Each row of a before or after table is a point. The points were changed in one or more steps. Then noise was added and the rows were shuffled. The steps act on columns, c1 being the first. Write out the steps. A step turns or swaps two columns, mirrors them in a line or flattens them onto one, adds a multiple of one to another, or multiplies or shifts one. Angles are multiples of 10 degrees, from the lower column toward the higher: turns from -170 to 170, lines from 10 to 170 but not 90. Use the fewest steps. Two steps may share a column if one is a turn and the other turns, adds or multiplies; they go together, in the order done. Otherwise the lowest column goes first.
(in the rows, 128 means zero)

Before (10 x 2)
[[138  99]
 [ 97 153]
 [141  85]
 [148 192]
 [144 111]
 [169 121]
 [141 173]
 [160  63]
 [127 158]
 [176 103]]
After (10 x 2)
[[ 67 169]
 [ 88 113]
 [141  62]
 [ 72 126]
 [144 102]
 [138  83]
 [ 96 156]
 [167 120]
 [107 135]
 [104 148]]
Steps: turn c1 and c2 by -150 degrees

Before (11 x 4)
[[116  88 163 110]
 [144 174 156 149]
 [125 131 116 131]
 [117 192 135 101]
 [131 143 116 132]
 [142  90 101 219]
 [ 62 161 114 129]
 [169  91  82 189]
 [166  93 115 105]
 [165 177  86 129]
 [111 173 158 122]]
After (11 x 4)
[[172  90 124 106]
 [135 173 162 147]
 [137 145 121 134]
 [186  91 100 191]
 [103  85 156 107]
 [152  95 112 221]
 [ 72 161  87 128]
 [174 173 105 123]
 [114 193 135 101]
 [104 174 150 118]
 [131 128 113 129]]
Steps: turn c1 and c3 by 20 degrees

Before (12 x 8)
[[136  78  89 141 167 158 101 117]
 [125  94 115 142 132 138 191 135]
 [154 210 150 144 159 160 170 127]
 [158 128 106 143 148 159 163  49]
 [120  87 124  98 168 135 132 130]
 [166 101 173 148  97 158  83 136]
 [103 153 111 115  97 157 175 122]
 [106 162 201 148 134 150 170 109]
 [105 105 123 145 166 147  59 137]
 [127  80  89  42 136 152  73 116]
 [158  68  95 110 135 117  75  32]
 [162 159 129 142 130 105  67 145]]
After (12 x 8)
[[139 160 121 144 137 104  66 138]
 [179 101 124 154  95 159  83 131]
 [109 153 133 110 102 155 176 127]
 [166 207 123 136 161 160 169 126]
 [188 162 149 148 140 151 168 107]
 [128  90 136 100 168 133 135 127]
 [120  97 124 142 129 142 195 130]
 [108  69 109 109 132 119  77  30]
 [115 109 138 141 169 142  58 139]
 [ 97  78 120 148 168 153 101 116]
 [111 127 116 137 148 155 162  47]
 [ 91  82 123  40 136 150  78 119]]
Steps: turn c1 and c3 by -70 degrees; multiply c3 by 0.4

Before (8 x 12)
[[172 137 127 108  68 153  95 149 132 107 159 121]
 [146 140 136  53  93 174 101 141  75 110 110 160]
 [190 114 177 103 130 104 114 150 172 140 121  99]
 [101 115 126 130  44  62 171  81 128 122 132 122]
 [119 157 139 103 115 161  80 101 106 141 130 160]
 [114  86  97 110  96  70 171  86  93 120 146  93]
 [212 151 143 127 103  54  79 147 179 176 130 134]
 [123 114 119 161  86  78 188  88  84 118 127 127]]
After (8 x 12)
[[116 167 131 149 110 161  76  99 108 129 120 160]
 [100  96 123  96  44 117 153  84 130 130 127  63]
 [114  64  93  85  96  92 137  84  96 127 136  67]
 [119 100 123 105  85 129 187  86  85 130 128  79]
 [190 107 169 121 127 102 102 150 170 116 100 102]
 [197 171 138 167 104 130  94 145 181 113 120  49]
 [152 131 147  98  94 160  57 138  78 126 142 176]
 [173 141 110 142  68 117  93 150 133 118 102 154]]
Steps: flatten c1 and c10 onto the line at 170 degrees; turn c4 and c7 by 50 degrees; add 0.5 times c4 to c2; mirror c3 and c11 in the line at 160 degrees; swap c6 and c12
